Each row is a point. Each copy is the shape, with its points in the same order, stretched, turned, moved and blurred by noise. Is it also mirrored, or only turned?

Shape (6 x 2)
[[ 17   3]
 [ 23  33]
 [ 29  11]
 [-48  -7]
 [ -4 -34]
 [-47   9]]
Copy 1 (6 x 2)
[[ 10  22]
 [-21  27]
 [  0  30]
 [  9 -51]
 [ 46  -2]
 [ -9 -50]]
Copy 1 is: only turned
Copy 2 (6 x 2)
[[-22 -15]
 [-48 -13]
 [-32 -23]
 [ 28  40]
 [ 22 -12]
 [ 10  41]]
Copy 2 is: mirrored
Copy 3 (6 x 2)
[[  3 -13]
 [-19 -39]
 [  2 -26]
 [-38  18]
 [ 20  24]
 [-49   4]]
Copy 3 is: mirrored

Shape (8 x 2)
[[ 32 -36]
 [-37 -17]
 [-24  -3]
 [ 48  -1]
 [-44 -12]
 [-13  35]
 [ 21  -5]
 [ 13   4]]
Copy 1 (8 x 2)
[[-51  -9]
 [-10 -48]
 [  1 -38]
 [-25  18]
 [  1 -55]
 [ 24 -13]
 [-14   1]
 [-12  -2]]
Copy 1 is: mirrored
Copy 2 (8 x 2)
[[  1 -33]
 [ 24  27]
 [ 12  22]
 [-19 -29]
 [ 27  33]
 [-18  34]
 [ -1  -5]
 [ -2   7]]
Copy 2 is: mirrored
Copy 3 (8 x 2)
[[ 43 -37]
 [ 39  32]
 [ 15  21]
 [-10 -60]
 [ 35  39]
 [-32   6]
 [  8 -25]
 [  0 -16]]
Copy 3 is: mirrored

Shape (9 x 3)
[[ 10   9  48]
 [-15  -8 -20]
 [ 14   4 -26]
 [-47   8   8]
 [-13 -18 -11]
 [ 27 -12  29]
 [ 10   1  12]
 [  3  -8 -19]
 [-12 -15 -35]]
Copy 1 (9 x 3)
[[ 50 -37 -12]
 [ -3  24  34]
 [-27  17  -5]
 [ 60  36  35]
 [  1  11  43]
 [  9 -48   6]
 [ 10 -10   3]
 [-10  10  18]
 [-20  31  35]]
Copy 1 is: only turned
Copy 2 (9 x 3)
[[ 47  25  23]
 [-11  -5 -17]
 [-23  15  13]
 [  5   4 -41]
 [ -4 -12 -11]
 [ 34   6  32]
 [ 14  14  12]
 [-16  -1   3]
 [-34 -11 -16]]
Copy 2 is: mirrored

Shape (6 x 3)
[[ 14   9  25]
 [ 41  28  -4]
 [-16 -41 -32]
 [-15  -7   5]
 [ 26  -4  60]
 [ -4 -24 -13]]
Copy 1 (6 x 3)
[[ -8  14  -9]
 [-42  39  -8]
 [-12  -5  43]
 [ 14  12  13]
 [-19  -9 -26]
 [-11   1  24]]
Copy 1 is: only turned
Copy 2 (6 x 3)
[[-19 -43 -10]
 [-14 -52  21]
 [-25  32  34]
 [ -7 -12   3]
 [-45 -57 -41]
 [-25   6  18]]
Copy 2 is: mirrored
Copy 3 (6 x 3)
[[ 34 -19  14]
 [ 10 -21  35]
 [ -9  -3 -39]
 [ 19   8  -5]
 [ 58 -46   5]
 [  4 -10 -20]]
Copy 3 is: mirrored

Shape (7 x 4)
[[ 18   2 -12  35]
 [ 12   0  35  -7]
 [-24 -22   3 -28]
 [ -6  41 -12 -30]
 [-20  15  16   2]
 [ 47 -14  32 -44]
 [  3 -12 -37   4]]
Copy 1 (7 x 4)
[[ 37  -4 -18  23]
 [ 18  11   5 -27]
 [-31   0  27 -30]
 [-40  38 -26 -27]
 [-10  27  10 -12]
 [ 17  -7 -17 -54]
 [ -5 -13 -11   9]]
Copy 1 is: only turned
Copy 2 (7 x 4)
[[  3  18   3  17]
 [-22 -20  -2  -7]
 [  9 -41  11  -3]
 [ -3 -42 -22  33]
 [  2 -19 -20  -1]
 [-44 -41  22   5]
 [ 17  -8  16  27]]
Copy 2 is: mirrored
Copy 3 (7 x 4)
[[-21  27   8  28]
 [ 27  -6  -2  32]
 [ 17 -23 -18 -20]
 [-10 -14 -55  28]
 [ -9 -31 -11  25]
 [ 60  18 -17  21]
 [-20  24 -11 -15]]
Copy 3 is: mirrored

Shape (9 x 4)
[[-30 -15  -8 -40]
 [-42  29  -3 -22]
 [-15  -5 -14  18]
 [-16  -4   2  18]
 [ 11 -45 -41  10]
 [  8  18   3  20]
 [ 17  19   6 -23]
 [ 17  -6   6  15]
 [ 26  -6  -4  -4]]
Copy 1 (9 x 4)
[[-18  29 -23  26]
 [ -5  25  21  38]
 [-22 -32 -10   4]
 [ -5 -25 -10   7]
 [-46 -26 -60 -26]
 [  1  -9  28  -7]
 [  3  47  31 -11]
 [ -2  -9   4 -15]
 [-12  15   3 -21]]
Copy 1 is: mirrored
Copy 2 (9 x 4)
[[ 15  17 -27  14]
 [ 39  -9 -24   8]
 [ 15   0  21  -6]
 [ 17   3  15 -16]
 [ -9  23  37  14]
 [  1 -20  21 -12]
 [-11 -20 -16  10]
 [-11  -4  17 -11]
 [-20  -9   9   7]]
Copy 2 is: only turned
Copy 3 (9 x 4)
[[ 19 -23  15  45]
 [ 22 -17 -27  58]
 [ 27 -16  -7  -2]
 [ 29  -3   3   5]
 [ 14 -32  17 -36]
 [  4  14  -7  -7]
 [-17  17   7  15]
 [  3  18  19 -17]
 [-12  11  18 -15]]
Copy 3 is: only turned
Copy 4 (9 x 4)
[[-13 -42 -45 -10]
 [-19 -38 -18  24]
 [ 15 -19  15  -5]
 [ 15  -8   8   4]
 [ 23 -24  11 -52]
 [ -1  17  34  19]
 [-33  17   6  18]
 [  3  24  23   3]
 [-11  20  15  -4]]
Copy 4 is: mirrored

Shape (11 x 6)
[[-34  -5  22  25 -19   9]
 [-16 -21  10  21  25  28]
 [ 41 -15 -22  -4   0   7]
 [ 14 -36  -7   8   3  23]
 [-41   9  15  -9 -15 -34]
 [  6 -29  15  -1 -22  20]
 [ 14  15  -6  16  15  -8]
 [  4  -5  31  -5 -19 -22]
 [ 31  40 -10 -28  -4  -8]
 [-12   7  42 -28 -24 -16]
 [-31  -6  22  -8 -22   8]]
Copy 1 (11 x 6)
[[ -6  35 -18 -16 -32   4]
 [-45  -3 -29   3  14  14]
 [ 21   5  14  10  32  18]
 [  3  10 -18   6  39  16]
 [ 19   6  -1 -15 -55  -6]
 [ 18  31  -6 -14  13 -18]
 [-16  -8  22  12  -1  14]
 [ 13  16  21  -7 -20 -38]
 [ 21 -27  53 -22  -9   0]
 [ 21  -2  24 -42 -37 -58]
 [  9  16 -12 -36 -33 -13]]
Copy 1 is: mirrored
Copy 2 (11 x 6)
[[ -5 -16   3 -27 -32  44]
 [ -3   9 -19  16  13  43]
 [-13  44  14  13  21  -7]
 [ -2  32  16  13  23  33]
 [ -4 -49   3 -22 -14   2]
 [  9  25  30 -26   5  43]
 [-32  11 -22   7  -2 -16]
 [-13  -6  17 -45   3  15]
 [ -7  23 -13 -15  -3 -47]
 [ 12 -16  14 -60  -1  14]
 [ 18 -15  12 -33 -15  35]]
Copy 2 is: only turned
Copy 3 (11 x 6)
[[  7  -9  -6   5 -27   2]
 [ -3   7   7 -26 -15  20]
 [ 18  13 -25 -22  36  14]
 [ 29  12 -12 -32   9  32]
 [ -6  -6  13  41  -7 -11]
 [ 50   3  -9 -26   2  16]
 [-32  -4 -13   5  18  -6]
 [ 14 -20   2  10  15  -3]
 [ -3  14 -14   4  42 -41]
 [ 29  -9  16   9   9 -20]
 [ 31   6   6  -1 -15  -7]]
Copy 3 is: mirrored
